Each wall is flat, endless, passes through zero and stands at right angles to its row. A trip goes straight from one point to another. Which walls does it cross, in order?

Walls:
(1): [-37  34]
(2): [ 50 -58]
(3): [ 19 -10]
(4): [  0 -34]
Trips:
[-75  59] to [-32  81] -> none
[ 53 -19] to [-8 25] -> 4, 2, 1, 3
[-10  37] to [-11  77] -> none
[-6  5] to [-16 -61] -> 4, 2, 1, 3

Walls:
(1): [ -8  24  16  32  11  59 -22  50]
(2): [-33   2 -10 -50  25 -39 -23   9]
Trips:
[ 28 -81  23  -6  45  18   6  -5] to [ 1 61 42 44 15 33 54 13] -> 1
[-26  78 -59  14 -13  13 -10   1] to [ -24  -24  -35   12  -27 -110   28  -21] -> 1
[-30   8  36  21  23  46 -18   5] to [ -6  97  37  56  69  -7  41 -22] -> none
[ 31 -35  18  86  53 -29  -9  64] to [-39 -36 -35  -6  13 -53 -19 -17] -> 2, 1
[ -9 -25 -53   8 -54   7 -29 -48] to [  8 -55  52 -80  14 -33  63 -14] -> 2
[-96  10  52  13  20   0 -32 -15] to [ 10  -9  -8  86  24   7 -50  14] -> 2
[-61 -31 -37 -66   5  50   3   9] to [  4 -10  30 -40 -40  44  67  40] -> 2
[   6  -17   17   34  -63  -58   42 -104] to [ -7 -26 -11 -19 -33  34  52  -6] -> none
[-11  18 -21 -31  30 -16 -38  58] to [-47  16 -55  34  25 -16   0  42] -> none
[ 29   0  41 -51  -3 -10  11 -48] to [ 34  55   8   5 -37 -15 -23  49] -> 2, 1
[ 13 -30  14  78  46 -11 -17 -31] to [ 11 -15 -17 116 -54  -7 -44  32] -> none
[ -8  39 -41 -24  20 -15  96  50] to [-22 -28  57   1 -24  50 -11 -27] -> 1, 2

Walls:
(1): [-62   3  22 -37 -22  15 -40  33  54 -57   5 -21  31  15]
(2): [  2  10 -46  -1 -22   7  19 -15  -6 -21 -29   1  -7 -22]
(3): [ 33   1  -2  59 -46 -50  43 -13  36 -36  47  22 -10 -10]
(4): [ -2  56  49 -13 -32 -16  78  -3 -72  92  19 -15   7 -15]
Trips:
[ -3  27  20   6  23  22 -14 -39  28  10 -30  69 -55  24] to [ 14 -39  24 -30   9 -14  39 -39 -29 -80  13 -39  21   3] -> 2, 3, 1
[ 54   6 -26  -5  -4 -34 -13  16  29 -92  21  23  37 -37] to [ 38 -11 -70  -7  21 -50   2 -19 -84  25 -39 -44 -35  15] -> 1, 3, 4
[ 30  -9  50   8 -60 -36  23  29  -9  12 -64 -28 -84  32] to [-25 -31  29 -38 -44 -10   9 -83 -29  59 -80   4 -98 -27] -> 3

Walls:
(1): [ -11   53   15  -43  -20   -3   -4   19   -3  -33  -16   -7   -7  -23
   44    2   42  -13  -44  -67  -14   16  -55   23   28  -33  -12   -4
  -25   37   36   12   14   39  -20   19   45  -28   27   53   55   29
  -30   21 -121  -23  -10   42]
(2): [-55  46  10  -1 -58 -76 -58  30  36   9 -52   6  -2   0 -33  12 -25 -27
  42 -27 -23  44  18 -17 -20  54  12  38  13  47  -8  51  11  33   0   0
 -31 -60 -26 -29  50  20  28  -1 -39 -78 -16   5]
(3): [ 31   5 -87 -37 -64  20  58 -11 -10   0 -26  67 -74  59 -25 -16  65 -27
 -38 -22   8 -43  57 -24 -52  27   6  57  -3  50 -25  12  59  -6 -19 -76
  30  -6 -19  -5 -59  -9  15   0 -72  23  36 -43]
(4): [  14    9   10    8   65  -15    3   42  -61 -105   12  -36   71  -71
  -16  -24   41  -16    4    7  -53  -14  -23  -30   -2   -2   45   -5
  -25  -19  -31    5   22   13   20  -48   -3   35  -33  -37   -6    0
   -9   61  -59   29  -36   -5]
(5): [-16  15 -57 -15  27  26  37  33  56 -58 -10  47 -46  35 -12 -60 -24  -1
 -16  75  47  22 -12  17 -12  -1  34 -52   6   0  -4 -16   6  -6 -72 -17
  59  15  64  -7 -19  23 -20  -6  45 -66 -28 -18]
Trips:
[ 22  47 -22  38   2  -2  28 -30 -20  21 -36  28 -76  61   5   8  13   7
  35 -62  60   0 -28  10 -63 -38  13  -5  16 -12  45 -43  -2  -5 -33  -2
 -51  10   5 -46  40  48   0  17 -37  23 -35 -29] to [  9 -32   7  12 -44  33  11   4 -50 -32  13  65   7  26  30 -24 -63 -32
  45  41 -63  52  11  65  61  14   3  11  33 -49  33  42  28 -11   8  35
  46 -13  71  72  95  45  64  40  81 -87 -38  17] -> 3
[ 15 -80 -74   9 -70   8  48  66  -5 -40  57  53  49  41 -31 -59 -14  16
  42  40  27 -49  13 -33   5  36 -90 -13  46 -26  26  31  12 -90  45 -33
 -68 -38  19  34 -17 -89 -97  15 -25 -99   1 -99] to [ -12  -37   25   47   47   24   23  -71    2  -52  -10  -88    7   32
  -45  -41  -36  -65    9 -100   -6  -89   -5   -5   80   44   38  -48
  -41   76   -8    7   25   63   18  -23   27  -47  -49  -34   51    3
   19   11   -5   53  -66   11] -> 4, 2, 5, 1, 3
[-24   6   8 -20   6 -34 -66  43 -16 -35  40 -61  41 -30   7  -5  41  39
  22  47   5  21   8 -36 -11 -42   4 -15 -17 -22  10 -60 -54  -7   7  66
  35  63  13 -16 -22 -20 -36 -38  -2   0  -6   7] to [-39   7 -17  91  18 -35 -44   7 -13  28 -29 114 -14  36  43  26  12  12
   6 -38   1  70 -26  47  59  -7   3 -70  33 -56 -31 -59  -1 -33 -58 -24
 -35  60  58  -7  30 -35  47 -45  -3 -58  36  -7] -> 4, 2
[ 29  29  -8  -3 -28 -24  42 -16  26   3  -3   1  10 -19  -6 -27  31  21
  -2  23  30  36  20  -5  56  -5 -65  53   2  63 -38  16   0  20  -6 -14
  -7   8  68 -30 -63  19  33  -1   8 -40  50 -37] to [-100   15   -6   34  -34  -78    4  -36   -1   20   -6   68  -20   -9
  -60   58  -57   27   -6  -25   12    4   39    0  -19  -19  -40   -2
  -32   -6   36   35    2  -50  -45   45   97   21  -36  -60  -31   22
   56   55  -74   18    2    9] -> 1, 5
[ -1  17  14  -6  39 -24 -10  23 -68  76 -62 -12  22  18 -29 -29 -12 -41
 -11  -2 -21  37 -29 -23  62  31  56 -16  25 -18 -94  18  54  17 -23  -6
   6 -37   8 -32  25 -19   1  11 -15   9  21 -68] to [ -3  20  26 -23 -34  -3  -3  13 -32  13  50  97  39  13 -12  -4  10  18
  33 -18  -5 -72  24 -22 -24  12 -15   5 -39  38   6  34  24  11 -11  -4
   3  73 -81 -45 -60   6  41  -6  -6 -37 -44 -21] -> none
[-48  33   2  47  71 -37  80   6 -59 -43 -42   1  32 -22  55 -24  68 -14
  21  21  30   8  29 -35  18 -15 -75  73  48 -56  23  46  -6 -21 -43  40
  48 -18 -19 -43 -21 -12  11 -40 -60  21  -6  47] to [ -8  10  22  -8  -1   4 -17 -17 -36  -3  17   0  21  34  76  13  27  21
  28  13 -94 -10 -40  40 -38 -78 -26  37 -10  44  30 -11 -53  57 -59  15
   5 -44 -16  34 -30 -35  10   6 -47 -45  18   3] -> 3, 2, 4
[ -3 -13  35 -19  -3 -39 115 -14 -53  -5 -15 -52  29  10  12  80 -38  26
  37 -10  -2   9  51  99  85   1  -1 -80 -34 -91 -32   5 -46 -38  69  11
 -26  48  54   4  85 -38  51 -69 -37  -8   5   2] to [-33 -33 -48 -40 -19 -13 -46  -2  -7  11  13 -61   0 -43  25 -42 -80 -31
 -69   6  72  -7 -23  69  63   9 -12 -68 -29 -18  14  57  32 -75 -35  65
  -2   7 -20  45  33   3   0  16 -36  -4  -4 -34] -> 1, 5
[ -36   64  -83  -25  -51   21   16  -59  -26   15   38   -6   16  -43
  -21   64  -67   11  -11  -67 -100   20   49   21   11   47  -55   77
   45    5  -64  -22   57   23  -36    2  -19   -3   -7    3    0   17
  -10   56   64   15  -36  -10] to [  4 -43 -38 -34  34  15   6  18   5  74  12 -50  18  -9  14  45 -29 -21
  11 -25 -28  67  24 -13  77 -37 -28 -50  41 -40 -66  47  -6 -10 -46  22
   4 -60 -15  42  83  11  61 -37  26 -29 -14  -3] -> 3, 1

Walls:
(1): [-52   1 -23 -35  10  71  32 -31 -21  -4   7 -24 -40  34  -9   0  90  44
 -25  28 -47 -44   5  20  10 -43 -14 -56  31  32 -45   0  -5  41 -98 -22
 -23  42  44  55 -24 -16 -17 -55   6 -29  22   6]
(2): [-49 -31  34 -19 -30  19 -39  30   1  45 -21 -29   2 -28 -56   3  -7  29
 -16  -1 -31  -4  46  35  25 -12  18 -28  -2  20 -18  22  23 -17 -11  75
   2 -42 -20 -50  16 -19  77  22  -3 -27  54  31]
(3): [-20  20   3 -32  45 -50  61  25  49 -74 -29  26 -53 -12 -36   8  30 -45
 -32 -11 -11 -10  32 -37   9  -7  57 -51  14  47 -21  -7  44   4 -19  15
   7  33   3  -7  10  15  25  98 -33  69  -3   4]
(4): [ 44 -86  20 -55   4 -16  -9 -14 -28  56   2  74  20  28  -5 -13 -14 -12
 -45  11 -29 -10 -11  57  30 -19  -3 -88 -51 -22   5  25  55 -16 -22 -10
 -18 -40 -24 -24 -52 -29  21  51   6  31 -20 -17]
(5): [-21  65 -50  11  15   4  -9  10 -22   9  -6  15  20 -40   4  38  23 -16
  12  14  49  -3  24  17  -5 -46 -30  13 -26   5 -32  11  19 -26  -8   9
  18 -45  13  -6 -13 -14 -13  12 -17 -43   6  32]
(6): [-31  37  30  43  69 -52  75  28  56 -45  30  10 -10  50  30 -26  43  26
 -10 -22  33  79  60  16  56 -36  28  90  57  39   8  23  12   9   0 -57
 -32  26  -1  68 -33  10   3 -18  59  -2 -60 -46]
Trips:
[ 33  55  10 -33  -7  24 -65 -33 -39  28   0 -17  -1  17 -44 -30 -30 -14
  -7  12   3 -46 -58  19  43  56 -35  25 -53 -80  19   6  56  57  47   4
   1  -8  10  55 -38  -9  27 -28 -30  24 -49   7] to [-12 -16   1  -2 -23  13  21 -16   7 -22  -8  36 -32 -10 -46 -27  -9  33
  82 -31   2 -19  27  31  51   5 -39 -18  -1 -19   2  -6  54  72 -18  49
   7 -27  54  -7 -52 -11 -64 -60  67  54 -38  44] -> 1, 6
[  4  10  -2  10  -4 -54  -6 -18 -60 -39  53  -7 -12 -40  20 -16  24   1
  45 -27 -56 -37 -13  31  50   3   8  -9 -22 -19  36   9  42  23 -34  10
 -11 -12  76  41  31 -23 -24 -14  -5  47  17 -11] to [ -9  -7   9   7 -49  23 -70 -30 -12 -21  -8 -10  15  35  -6 -20  25  20
 -22  61  -1   0  70  15  -9  20 -13 -83  51 -55 -69  17   8 -12  43  31
 -37 -43 -27  65 -30 -44   7 -17  11  12  -3 -25] -> 3, 2
[  5   9  17  11  19 -25 -42  44  31  21  43   0  16 -53 -11  62   7 -14
  19  -6 -56  15  -8 -14  21 -44  18  43  -3 -22  38  21 -27   9  14 -18
   3   1 -17 -22  32   0  29 -25  -5  21   0  48] to [ 22  53  34 -74  13 -61  48  -4  57 -35  29  46  14  50  21 -22 -35   6
 -16 -13 -52 -23  18  40  52 -26  28   2   8 -67  -6 -19  27 -14  46  16
  22  74 -17  17  40  33 -14 -20  39 -12  -7  20] -> 5, 3, 2, 4
[ 17 -10   1   8  14 -23  25  39  -9   4  10  16   2 -27  10 -40 -30 -55
  38  -5 -23 -18  33 -17  28  14  28  29   7  42 -34  42  69  28 -20  -7
 -40   9 -29  34   9 -33  -8   7  25  -3  69   3] to [ 24  -9  26  -8  36  22 -46 -16  11 -15   3  -4  57  -4  26 -26 -19 -10
 -40  43  31  49 -30 -39 -10  10  30 -63 -33 -56  21  27   9  44  -4 -22
  22 -20 -50   9 -37 -49 -41 -44 -15  36  -6  -6] -> 2, 3, 6
[   0    3    4   19   21  -42    3   43  -66   55  -23   15   73   -9
    0  -38  -17  -14  -32   -7 -121   12  -25   19    1  -53   37  -17
   39   -8   28  -33   45   16   -8   32   13   -2  -31  -33    2   13
   38   -4    4  -24   25   35] to [ 12   1 -29  41  19  15  20  48  22  70   8 -51  11  20 -45 -10  34  -9
  14  -2 -34 -31 -16  38  -4  17 -33 -53  33  52  16   4  29  28 -44 -10
 -13  -3  18  17  28 -17  -3 -28 -26  31  76 -23] -> 1, 3
[ 12 -13  24  80 -26 -26  55  -2  32  29   3 -49  70  32 -11  51  -4 -32
   1 -32  -6 -18   3  31  22  29  16  12  22 -58  -1   4 -14  45  26  10
   3  45  -7  24 -19  29  44  21  26 -44 -24 -20] to [-24  40 -16  40  56   2  60  22 -36   6 -40  23  14  62 -15   8  32   1
 -35  17 -27  58  33  -7  11 -60  21  52 -37   8 -24  17  -8  -3  62  -1
  -5  13  15   6 -23  63 -41  -9  62  47  -2 -23] -> 3, 5, 1
[ -3  -8  40  17 -32 -27  -9 -17  -5 -20 -16  24   8 -28 -20  55 -22  65
 -36  -7  47  20 -16 -14 -22 -13  25 -11   7   3  -5 -16 -33  33  37  15
  15  17   4 -28  45  57   9  33  22  43 -15  40] to [ 34 -25  57  45 -11 -48  45 -38 -32 -41  84   7 -37  -1 -12 -18  -6 -15
 -13  -2 -36  54  -3 -60 -14 -46 -20 -25 -50  -6 -10  18  61  16  -3  22
   9  22  19 -12 -42  39  62 -22  75 -23 -43 -10] -> 6, 4, 2
[  8 -13 -30   4  63 -29  14   2 -45 -28 -18 -31 -20 -17 -22  19  16   0
   0  11   7 -35  -4 -62  28  -9  27  10 -32  13  -4  19  35  43   8 -79
 -12  28 -17  27   6 -28 -14  29  15 -39  10 -23] to [  4 -56 -18   0 -16 -18  21 -13  13  13 -10 -21   6  -2  61 -19  42  81
 -39  27 -51  37  35   4 -10  -8 -23 -24  -5 -30  11 -15 -10 -35  21  16
   7  45  13  25 -25  28  11  19  73  30  10  25] -> 5, 4, 3, 2
[ -3   5  32 -41  31  13  28 -39  44 -11 -48 -53  -5  59 -18  47  23 -32
  32  28  34 -41  -1  -4   2  61 -77 -10  39  51 -10  17  34  10  15   4
  10  22 -25  12 -29   6  25 -27 -52 -34 -31   6] to [  9  13  -1 -29 -44 -41  35 -17  28  -6  16 -10  63  13   2  33  51  44
 -24 -27   5  18  -2   6 -55   7 -19  19 -50  17  16   3   2   5  -1  45
 -47 -26 -15 -34  32 -28 -29   1  -6   7 -64 -27] -> 5, 1, 3, 4

Walls:
(1): [  0 -20 -69 -16 -51 -23 -84  -4 -34   8 -43 -22 -46  20 120  64  32  -3
 -34 -16  20  14  23  34  18 -31  11  -3  -2 -21 -37 -43  68  57  65   5
 -49  38 -17  17  39 -31 -22  -6 -45  -8  27 -24]
(2): [-12  16 115  15 -57 -48  -7  12 -12  28 -20  13  -6 -20 -10 -56 -46  -2
 -10  25  35 -47 -21  31  15  22 -10  64 -26 -94   7  61 -47  80 -21  92
  24  85 -31  14 -53   4 -56  56 -87  33   3   1]
(3): [-19  15 -46  22  38  13   3 -58  61  -7   5   6   7 -67 -13  53 -62  15
 -16  -1 -27  15  31 -59  44  25   4  -1 -13  -6  25  16 -19 -18 -10  -2
  98 -18  56 -22  15   5 -35 -61 -63  56 -22 -75]
(4): [-34 -20 -12 -19 -35 -25   5 -18 -84  44  -2  20 -14  15   9 -99  -3  39
 -62 -18 -51  38  29  14   2 -39  17  15 -39 -15  44 -51 -48   8 -27  32
 -76 -53  13  40  16 -10  20  78 -48   6   8  22]
(5): [-17 -24  -8 -65 -17  16 -13   9 -12  46  61  27 -20  41 -40 -39 -17   5
 -11  25 -33   7 -15 -19 -10  -5 -40 -13  32  28  76 -42 -23  29 -28  36
 -19  52 -29  -5 -71 -54   0  25  31  47  20 -16]
(6): [-42 -58 -36  49  15 -17  -1 -25  30 -71   3 -16  52  19 -42 -24   2  49
  43 -38  13  22  45 -33  10   6  14   7 -41 -19  29  17  -7  48   6  13
  22   6 -55 -28  29  23  70  64  -4  35  13   7]
(7): [-40  29  15   7  57  11 -28  58  38  17 -36  32  15 -14  62 -52  24  25
 -20 -31   4 -42 -13  -1 -17   0 -30 -13  32 -14   4  58  31 -57 -22  37
  -7   8  23  32  81  -8  -6  23  38 -36  21  -3]
Trips:
[  53  -37   13   33  -57  -65   40 -105   -5  -51   23   52   13    2
   -5    2  -39    5  -48  -44   -6  -82  -11  -45   25   28   36   43
    7  -20  -23   81    1  -44  -43    6   45   14   32  -60   29    1
    8   -8  -31   39   12   12] to [-74  28 -58 -14  37 -58 -61  42 -11   3  24   1 -17   3 -21 -12 -13  54
  13 -65 -22 -29   2  28 -26 -37 -25 108  -1  -4  76  80  16  41  25 -23
 -12  26 -11 -14  13  46  46 -47 -57  51  25 -38] -> 7, 4, 1, 5
[-60  18   2   4  22 -33  32  -2 -48 -53  -2  53  52 -61 -29 -42  27 -25
  44  31 -10 -34  56  -3  52  15  20  45  70 -29  23 -23  -9  52 -14  -7
 -25  23 -22 -17  -4  70   8  39 -24 -32  27  -9] to [  31   38   11   -8  -42   -5  -36  -31   53   22   37   16  -19   32
  -17  -53    8   51  -21   43   37   31   33  -21  -13  -26  -18  107
    5  -29  -68   37    2  -48   64   22    4  -28  -10  -53   -8  -14
   66   39  -17  -18 -105   16] -> none
